Every row gives one point. Examples show where two turns around zero, p and q, send a point. Where does a point land after both, in the order given? Backwards means that the second turn is done in reverse. Each puzzle has new turns, and all numbers are rounded.
(in the rows, 128 means zero)

Turn p:
[102 137] -> [118 154]
[172  89] -> [126  69]
[126 149] -> [143 143]
[113 137] -> [125 145]
Turn q:
[164 104] -> [170 117]
[106 161] -> [ 96 152]
[114 118] -> [118 114]
Where do these land?
q, then p: [ 85 154] -> [104 172]
p, then q: [161 141] -> [163 122]
p, then q backwards: [119 111] -> [109 131]
q, then p: [147 105] -> [132  99]

Turn p:
[167 106 116 121] -> [116  86 121 113]
[145 116  99 139] -> [107 117 121 100]
[142 103 111 163] -> [104 119 150  94]
[ 98  98 105  85] -> [176 129  98  97]
[107 157 136 113] -> [139 153 113 153]
[102 147 164 136] -> [142 155 150 160]
[135 169 166 138] -> [113 138 142 180]
Turn q:
[141 157  70 123] -> [150 148 140 186]
[142 129 146 138] -> [140 113 132 113]
[118 129  90 132] -> [123 136 118 165]
[152 103 123 114] -> [150 145 105 118]
[138 123 139 180] -> [138  76 117 129]
[101 124 169  77] -> [ 93 164 145  80]
[105 131 158 133] -> [102 113 139 107]
Where do these land?
q, then p: [139 168 106 155] -> [114 111 177 126]
p, then q backwards: [ 89 121 134 137] -> [150 139 128  95]
p, then q: [139 106 118 158] -> [105 147 132 101]
q, then p: [104  76 149  98] -> [145 160  71 124]
p, then q backwards: [151 141 142 137] -> [106 141 119 142]
p, then q backwards: [147 156 120  83] -> [127  92  95 158]

Turn p:
[131  83  93 101 140 149 160 121] -> [108 107  86 152  91 122 100 146]
[ 97 101 111 102 125 151 106 152] -> [120 128 105 161 130 150  96  95]
[114 158 114 131  80 148 118 154] -> [143 102 159 162 161 120 122 102]
[108 126 174 134  96 137 114  97] -> [140 148 163 106 151 138  86 140]
[143 171 123 108 144 124 135 144] -> [121  93 130 109 128 127 160 107]
[109  90 115 140 164  92 156 108] -> [ 83 166 111 131  93 121 135 156]
[149 159 159 172 164 115 148 146] -> [134 148 124  85 140  83 173 123]
[157 104 123 107 139  96 124 146] -> [120 125  90 132 133 155 155 148]
[144 162 140 157 100 139  91  84] -> [182 134 185 113 124 136 127 136]
Turn q:
[126 137 147 108 122 142 150 160] -> [ 97 134 152 152 131 125 114 144]
[148 166  89 124 131  94 116 127] -> [187 117 149 132 116 119 110 121]
[154 106 131 148 114 142 119 122] -> [127 155 102 122 121 108 142 126]
[125  89 144 114 155 169 143 126] -> [ 92 143 131 125 156 136 171 146]
[147 144 124 117  99 163 136  73] -> [135 145 121  75 116 116 121 176]
[126 146 102 168 125 104 138 110] -> [159  90 104 126 110 110 126 127]
[101 103  99 119 103 140 115 147] -> [134 143  98 148 160 152 110 136]
[ 87 161 172 128 182  83  93 192] -> [100  88 181 159 145 140 106  40]
[139  99 144 126 121 114 143  95] -> [121 136 114 114  95 147 155 137]
Where do these land?
q, then p: [ 45 142 167 142 154  89 140 151] -> [135 188 116 146  95 133  48 134]
q, then p: [129 150 119 146 106 148 147 143] -> [125 153 122 149 140 145 156 121]
q, then p: [114 133 154 165 125  75 147 165] -> [145 173 158 164 121 123 100 165]
q, then p: [134  99 139 144 125 156 123 122] -> [ 96 114 140 137 112 120 141 116]
p, then q: [152 159 126  85 165  75 103  86] -> [ 74 156 132 136 147 140 112 201]
q, then p backwards: [146 122 140 130 116  87 148 105] -> [142 128  95 122 158 131 119  97]
p, then q: [141 108  93 108 128 160 147 136] -> [154 142  79 142 130 131 133 118]
p, then q backwards: [176 144 133  98 135 154 119 129] -> [104 139 101 150 138 103 126  87]
p, then q: [118 120 130 108 109 121 100 128] -> [115 134 126 109 153 106 136 127]
p, then q: [121 122  98 132 112 204 135 117] -> [157 165  87 112  97 127 131  83]
q, then p backwards: [133 109 109 148 133 138 100 127] -> [139 124 143 143 140 135 116 162]
